Each row is a point. Before rounding, the points of a table are all equally far from one centre. They may lie mostly on one side of it. Write the centre, to within rounding.
(in the rows, 128 means zero)

Points:
[[ 98 109]
 [117 108]
 [ 77 149]
 [128 171]
 [ 91 113]
 [ 76 142]
 [ 83 121]]
Centre: [111 141]

Points (15 x 9):
[[151 130  85 146 118 104 212 117 124]
 [146  91  91 137 151 143 191 124 158]
 [ 96 112 115  97 187 100 170 149 124]
 [152 125 132 132 141 102 197 168 139]
 [168 125  89 131 132 134 158 119 157]
 [112  93 112 108 150  91 143 192 128]
 [138  77  85 120 100 152 144 160 145]
 [158  85 108 163 159 137 198 138 112]
 [137  76 122  90 131 159 168 149 130]
 [168  91 156 120 133  88 159 137 132]
 [112  60  78 158 106 104 104 117 102]
 [129 119  73 168 161  75 161 155 101]
 [134  85 122  93 120 146 176 115 159]
 [162 123 132 125 130 146 167 178 104]
 [116 107 141 100 120  93 102 162 135]]
Centre: [106 109 119 143 124 119 153 128 113]

Points (27 x 20):
[[127 152 176 167 179 132 169 139  98 113 148 155 139 137 111 106 107 178
  126 163]
 [ 98 157 180 175 176 170 176 129  59 126 140 131 138 138 126 105 117 157
  117 111]
 [164 137 180 152 154 128 168 130  82  95 163 142 135 122 122 120 125 135
  146 182]
 [118 139 195 160 141 139 128 137  91 137 145 148 139 163 146  96 117 163
   71 189]
 [134 115 187 168 127 118 113 139  52 147 172 130 138 118 111 107 131 185
  103 167]
 [137 133 181 157 143 125 195 145  83 116 145 129 141 158 130 112 113 185
  104 154]
 [119 143 180 167 159 117 157 143  93 146 133 127 139 190 127 112 135 139
  138 163]
 [120 142 186 155 161 130 152 134  79 167 156 155 134 154 126 110  84 159
  122 162]
 [111 136 166 148 132 115 151 137  96 153 166 116 146 170 105  92 105 180
  126 155]
 [115 131 167 157 166 125 187 152  53 117 159 125 117 148  95 123 131 157
  120 140]
 [162 139 177 179 147 109 159 125  63 112 143 114 135 146 113  80 134 180
  116 153]
 [131 112 212 166 113 152 161 117  64 140 126 139 156 141 127  94 144 175
  108 158]
 [127 173 192 140 157 159 160 157  65 141 136 148 146 159 135  82 111 171
  129 163]
 [ 92 117 163 132 147 116 117 140  94 142 148 120 112 173 125  96 107 156
  132 161]
 [149 139 197 188 139 151 134 151  91 144 113 120 156 159 121  87 131 182
  134 166]
 [139 142 174 130 132 141 172 114 106 158 127 129 151 149  90  96  90 134
  140 157]
 [143 158 177 158 161 169 142 153  61 107 107 135 136 139 145 144 123 162
  104 193]
 [ 99 170 171 169 155 144 167 123  81 155 176 131  98 141  97  93 109 161
  112 168]
 [139 134 151 155 162 142 167 123  85 120 150 115 146 172  99  73 118 175
  123 137]
 [126 106 200 156 131 142 170 125  97 161 151 134 156 167 126  94 135 149
  115 159]
 [120 157 170 184 119 144 181 103  97 113 163 126 148 147 125  79 103 149
   90 148]
 [145 105 203 119 107 150 170 122  75 100 121 117 116 104 107 113 110 144
  112 159]
 [159 138 159 142 164 140 196 125  71 135 161 141 104 154 115  89 127 163
  120 141]
 [132 133 195 155 172 143 169 151  64 100 148 107 135 135 121 135 100 158
  119 165]
 [130 170 176 171 157 132 174 108 103 148 156 123 129 140 135  97 118 196
  113 152]
 [123 149 167 139 166 149 160 142  66 128 134 103 143 182 119  94 110 143
   98 178]
 [136 150 191 179 142 137 105  87  63 157 165 132 114 152 100  96 126 139
  121 122]]
Centre: [134 148 163 152 125 156 135 139  89 131 140 124 119 128 122 113 132 143
 112 141]

Points (27 x 24):
[[123 161 126 141 159 146 148  66 131 112 145 172 101  95 135  86 106 129
   72 119 140 141 127 107]
 [131  81 168 127 133 140 162  69 142 131 109 159 119 114 118  74 119 137
   73  81 139 101 121  89]
 [ 90 133 145 137  97 146 131  90 138 131 140 177 108 105 120  43 102 120
  113  88 110 114 134 118]
 [122 111 127 126 106 165 174  51 131  95 113 156 108 120 109  84 109 116
   75 112 106 117 137 128]
 [118 125 143 153  94 144 134  72 118 123 175 172 108 146 125  58 106 114
  110 118 149 142 116 132]
 [103 120 179 124 109 128 202  68 100  93 153 202 113 119 124 110 137 109
   99  83 149 113 144  90]
 [121 127 154 104 108 122 147  61 113  86 133 182 113 131 137  75 132 120
   79  82 140 130 150  75]
 [143 131 114 113 105 157 163  66 125  82 131 160  90 137 104 127 121 125
   63 104 109 115 146 103]
 [116 177 169 131 114 128 169  69 118 126 114 160  93 151  85  82 129 116
   65  98 148 118 123 123]
 [133 118 143 130  85 123 180  71 127 124 136 191 115 107 126  76 118 107
   58  78 126 119 133 122]
 [108 142 141 139 116 146 181  78 131 151 102 171 104 108 111  50 128 104
   84  84 148 116 118  87]
 [ 75 134 163 128  99 150 150  73 152  97 110 160 116 113 122  87 107 116
   95  82 114 128 130  99]
 [156 125 132 142 119 136 165  70 116 127 109 159 123 149 112  44 122  92
   80  69 133 101 111 118]
 [118 127 134 116  84 130 157  85 156 121 113 153 105 136 127  70 127 128
   70  90 114 123 153  71]
 [125 138 112 133  96 136 128  67 127 115 109 172 122 105 108  76  95 116
   81  86 100 115 116 127]
 [109 123 154 105  85 127 155  76 119 150 109 183 103 116 127 108 153 101
   56 123 131 112 139 113]
 [136 121 135 128  90 145 173  82 111 143 107 193  86 121 131  55  89 112
   82 105 120 114 137 101]
 [ 91 134 163 113 133 142 160  64 137 134 124 164 107 135 131 129 134 120
   66  88 127 130 149  88]
 [143 146 160 133 114 140 143  79 137 120 112 167  72 105 109  91 111 137
   88 103 140 125 143  57]
 [112 139 167 144 104 134 156  74 146 122 140 143 123 104 119  94 111 133
   48 108 131 133 141  76]
 [142 146 148 130 112 132 177  97 145  92 112 161  68 112 174  86 124 126
   78  95 118 123 146  95]
 [128 153 153 148  81 101 186  95 112 135 156 181  86 103 125  65 108 117
   75 129 156 118 130 126]
 [138 113 138 128 127 121 181  77 137 129 171 196  89 127 111  76 128  80
   98  93 115 163 119 104]
 [132 143 192  95  93 131 168  99 129  87 120 183 105 165 115 107 147 113
   58 100 111 122 136  91]
 [116 127 164 136  85 129 174  66 121 119 115 156  68 113 100  95 122 138
   83 104 120 127 143  69]
 [128 147 134 153  91 142 173  77 148  86 107 168  96 117 107  93 113 124
   62 101 138 135 141 125]
 [138 120 118  93 111 161 160  91 113 105 137 189 104 126 129  62 118 120
   51 126 104  92 117 116]]
Centre: [127 125 142 132 129 121 164 137 101 113 128 154 123 129 114 104 128 118
 111 116 123 121 120 108]

Points, 31 rows:
[[162 139 101 113 158 113 136 166  66  87 133 136 117  73 109 109 154 132
  159 114 133 102  88 120]
 [144 173 135 119 178 104  94 182 102 123 141 110 127  85 149 108 150 163
  146 115 128 103  89 133]
 [111 155  94  91 162  86 151 176  69 120 140 125 123  74 133 107 170 105
  121 110 143 115  82 119]
 [145 162 116 128 148 107 134 200  98 148 146 111  99  84 121 100 169 132
  146  83 137 103  81 134]
 [151 170 127 117 154 113 138 182 103  98 113 138 125  81 141 101 172 148
  118  93 152 118  49 133]
 [165 122 137 118 175 108 108 181  82 135 131 146  80  91 112 104 190 135
  150  97 142 128  75 121]
 [122 142 122 111 168 106 126 188  73 112 152 112  96  99 118 130 153 155
  147  85 147 100  55  89]
 [135 138 104 104 177 124 146 189  84 115 141 148 129  97 118 101 153 145
  148 105 139  82  68 139]
 [153 112 131 107 153 116 128 171  91 124 145 137  99  88 108 100 195 127
  144 139 168 132  68  98]
 [131 163 107 105 172 130  95 184  93 104 146 127 111  93  98 120 168 159
  123 115 145 125  54 160]
 [151 145 121 122 162 100 139 212 102 118 135 130 110 103 131 110 169 118
  123  82 136 113  76 147]
 [153 150 110 120 173 130 124 180 106 108 130 132 108  70 134  88 177 115
  146 118 131 105  65  99]
 [143 166  99 108 167  98  98 192  98 128 139 130 131  92 143 107 171 155
  132 115 133  97  79 116]
 [163 144 100 130 152 104 131 174  94 135 149 127  97  64 130  94 167 147
  149  83 130 130  61 112]
 [148 154 128 102 155 135 138 175 105 105 114 156  88  63 147  96 182 151
  138  93 132  96  76 128]
 [145 169 124 112 160 114 156 179  75 101 139 134  98  95 115  92 163 144
  151 131 149  82  84 132]
 [140 153 119  94 175 122 150 179  85 116 133 125 105  87 118 109 183 126
  184  97 134 123  75 135]
 [144 173 116 115 160 121 130 195  96  98 137 150 108  76 134 111 165 168
  156 111 134 116  54 114]
 [151 165 109 124 160 114 139 161  74  93 136 147  88  53 135 111 157 154
  134 129 111 110  94 116]
 [159 151 116 133 177 112 125 193  82 134 129 156 108  99 103 101 173 126
  155 106 155 131  73 114]
 [165 153 136 129 161 127 122 189 105 107 137 152 112  81 143  78 142 156
  135 116 157  94  87 122]
 [158 126 101 121 160 120 115 201 109 105 129 142  97 107 117 107 169 127
  152 114 121 115  70  98]
 [154 125 115 107 180  83 139 191  98 117 142 162 121  91 136 117 161 126
  122  81 142 116  65 114]
 [158 162 108 137 187 115 145 161 114 134 141 153  96  84 109  89 184 137
  134 107 137  95  82 109]
 [134 175 130 130 158 135 142 182  78 118 136 131 114  90 113 114 140 160
  170 113 139  85  90 133]
 [162 161 132 117 159 109 124 156 111 124 136 136 108  75 111 101 168 166
  158 111 149  90  52 104]
 [146 146 121 118 189 117 139 175  73  80 145 130 115 107 123 124 192 137
  145 101 150 131  73 143]
 [166 140 150 121 164 133 159 187  99 115 141 148  95 104 143 124 178 128
  166 117 145 133  79 128]
 [153 156 130 137 125 132 139 176  98 129 154 121  96  89 131  88 154 157
  145  87 158 112  46 113]
 [148 153 110 128 159 119  92 182  85 130 126 134 104  99 113  89 172 144
  161  93 146  96  86  95]
 [140 141 135 102 174  96 122 197  76 129 142 142  88  98 141 101 178 143
  153 101 111 122  60 127]]
Centre: [114 145 127 115 148 114 121 142 108 117 145 144  99 103 128 114 149 134
 134 107 143 129  91 125]

Points (30 x 24):
[[130 134 129 109  87 180 117 123 187 209 118 123 150 121 119 142 137 106
  134 161 112 104 160 142]
 [113 150 129 125 114 162 183 169 151 167 131 136 175  94 135 147 105 150
  105 117 157  74 164 112]
 [115 149 138  95 124 169 170 179 187 158 109 131 139  67 106 148 134 132
   88 123  93 100 173 100]
 [116 114  80  96 125 176 143 170 104 219  99 137 139  99 117 148 119 142
  155  97 113  75 132 159]
 [121 150 116  91  81 128 116 114 169 154 128  89 147 131 104 138 135  88
  151 117 136  97 140 158]
 [125 114  96  96 113 151 159 155 168 166 100 157 195 123  72 147 116  85
  129 127 125  79 162 145]
 [101  86 130  96 140 121 174 136 137 201 104 112 166 128 116 127  91 118
  140 138 130 120 134 144]
 [124 124 119  94 132 155 143 188 157 187 112 109 161  84 105 113  95 117
  161 127 106 107 146 157]
 [122 123  75  58  89 155 141 108 170 210 139 128 152 104 121 135 116 116
  103 120 132  87 110 135]
 [111  98 108 127 118 159 135 120 119 129  99  87 132 135 106 146 137 115
  110 130  71  51 162  91]
 [126 111  82 103 124 116 148 168 143 161 121  82 166 107 128 150 103 112
  149 116 100  88 147 125]
 [128 135 137  75 111 125 156 162 170 220 106 143 176 128 116 129 121 124
  115 125 156  90 157 131]
 [112 131  98  94 141 147 146 147 151 178  75 104 137 107  95 155 120  69
  143 148 147  84 147 132]
 [131 128 102  84 119 154 165 109 160 203 106 133 128  87 133 123  99  70
  118 119 121  76 117 123]
 [122 126 100  99 133 156 139 128 159 215  91 131 157  82  63 105 145  95
   95 110 117 116 191  92]
 [117 137 119 107  96 185 152 148 146 217 108 118 133  92 112 107 118  95
  116 140 164  70 140 130]
 [ 96 119  90  81 135 152 155 178 129 182 102 110 157 122 137 100 102  93
  135 139 111  92 149 153]
 [109  93  78  89 171 161 155 167 159 193 110 137 163 108  91 110 110  95
  121 129 100  78 154 125]
 [ 79 162  79  83 127 130 180 165 115 190  94 145 131 134 124 132 126 138
  110 125  72  90 159  91]
 [ 86 109 120 120 125 115 168 156 142 193  92 143 184 105 104 126 116  80
  162 136  91  95 151 116]
 [119 121 129  77 108 143 178 125 137 148  83 131 152 107  97 126  96 110
  162 102  97  68 167  88]
 [130 126  72 116 101 158 154 161 142 191 100  97 161  95 154 130 139 143
  132 149  96  91 154 122]
 [134 129 120 147 119 153 172 177 142 195 130 128 182 132  82 115 132  74
  133 120  95  82 156 108]
 [112 151  95 116 117 129 133 170 134 176 138  95 145 125 128 115 107 106
  129 187 117 104 159 111]
 [146 124 136  87 134 159 159 122 170 191 155 105 161 119 120 133 118  99
  131 152  93  78  95 126]
 [132 111 117  69 109 180 189 129 144 212 116 121 156 101 121  96 141 129
   99 134  91 107 167 101]
 [106 142 135  76 137 140 120 139 173 183  87 129 178  67  86 133 108 139
  122  77 144  79  93 111]
 [105  84 123 125 136 172 180 137 136 167 115 131 138 110 121 132  81  95
  138 167 117  88 119  96]
 [ 97 107 126  73 105 144 144 133 192 165 103  96 130 123 109 154 129 112
  119 134  95  73 160  98]
 [143 141 140  84 137 121 155 122 149 213  94 136 148 106 103 107 126 142
  138 163 132  69  90 106]]
Centre: [113 130 121 107 126 153 127 136 122 157 121 150 144 113 105 128 149 126
 117 115 116 112 126 110]

Points (30 x 24):
[[111 121  75  99 143 178 131 131 123 114 129  86 152 156 119 140  76 119
  100  68 114 124  84 107]
 [125 104  88  87 124  79 103 156  80 131 169 106 142 157 123 161  97 131
  122 107 121 142  94 156]
 [ 95  99  85 114  89 124 101 170 102 135 147 109 112 184 135 140  90  88
   88  71 121 131 142 113]
 [128 143  93  98 124 120 119 184 135 147 186  72 104 175 104 104 106 131
  131  71 117 103 113 127]
 [153 117  65  77 100 148  91 185  86 113 158 122 149 173 113 129 104 132
  109 114 141 118 124  85]
 [144 101 106 100 142 120 112 169  99 123 191 104 142 155 126 141  93 133
  106  88 157 137 106 112]
 [129 112  75 105 116 118 121 178 139 133 166 112 143 220 132 134 103 128
   94 100 140 155 104 101]
 [ 99  95  92 100 147 112 141 171 129 107 132  85  88 144 133  81 107 125
  101  94 103 138 117 139]
 [141 112  85 102  91 106 103 148 154 132 206 101 153 167 132 159 103 122
  116  90 119 130 139 119]
 [118  70 102  76 160 119 108 181  92 131 161 118 143 150 129 144  90 102
  126  84 130 128  96 145]
 [115 103  74  76 116 102  83 186  99 102 158 119 132 150 117 133  91 145
  113  84 117 115 102 157]
 [ 94  96 104  77 132  98  80 184 110 113 159 101 133 177 103 106 101 142
  117  93 111 119 123 128]
 [129 132  61 116 117 108 120 155 140 108 168 109 107 156 125 126  83 137
   99 116 156 154  76 148]
 [126 125  97  99 100 136  96 170 108 134 144 114 119 171 115 162  64 144
   73 125 139 156 108 108]
 [131 123  64 116 148 140 118 185 114  80 168  95 155 169 112 167  88 134
  115  83 127 109 130 121]
 [126  81  76 125 131 116 102 160 129 106 170  88 111 175 138 119 105 110
   77 105 142 145 103 119]
 [123 112  75 104 130 118 135 164 139 118 187 104 150 169 118 102  83 130
  113  67 117 124  91 101]
 [117 105 102  75  99 115  89 175  97 155 146 100 135 168 142 151 121 163
  113  89 136 137 116  93]
 [106  95  79  85 102 123 114 199 140 117 176 109 141 180 154 117  95 120
   99  94 118 120  90 148]
 [145 108  77 103 110 133 106 163 106 115 196 104 114 187 107 162  97 131
  106  96 151 136 110 135]
 [119 119  52 115 149 135  80 137 129 144 142  96 133 153 101 132  70 170
  106 101 138 112 100 112]
 [136  93  70  95 107 113 123 203 143 138 138 118 107 167 152 124  57 120
  105  82 135 117  71 114]
 [ 96 100  92 100 111 106  87 196 118 135 142 100 129 188 135 112  79 106
  108  95 142 155 101 122]
 [135  71  55  86  99 142  84 154 125  97 172 116 156 185 131 152  93 127
  152 120 128 124  94 116]
 [150  96  76 105  89 140 111 213 126 114 136 138 180 158 104 146  69 136
  121 117 116 141 120  96]
 [148  96  54 112 113  96 114 165 109 137 171 119 145 168 109 127  88 106
  106  79 123 154 117 102]
 [128 106  56  86  94 116 112 177 130  98 150  92 173 180 113 108 114 120
   99  88 126 129  87 143]
 [142  81  61  79 103 117 113 193 109 113 147  95 137 175 124 136  78 127
  100  79 121 137  88 107]
 [116 125  56  64 143 113 118 182 130 111 155 113 106 151 120 166  83 145
  117 118 136 127  68  85]
 [139 121  84 113 136 148  62 155  83 126 179 106 128 166 125 158  90 111
  120 120 145 104 123 125]]
Centre: [126 110  94 108 113 126 127 158 140 130 121 112 125 151 111 144 113 112
 133 124 123 104 112 119]
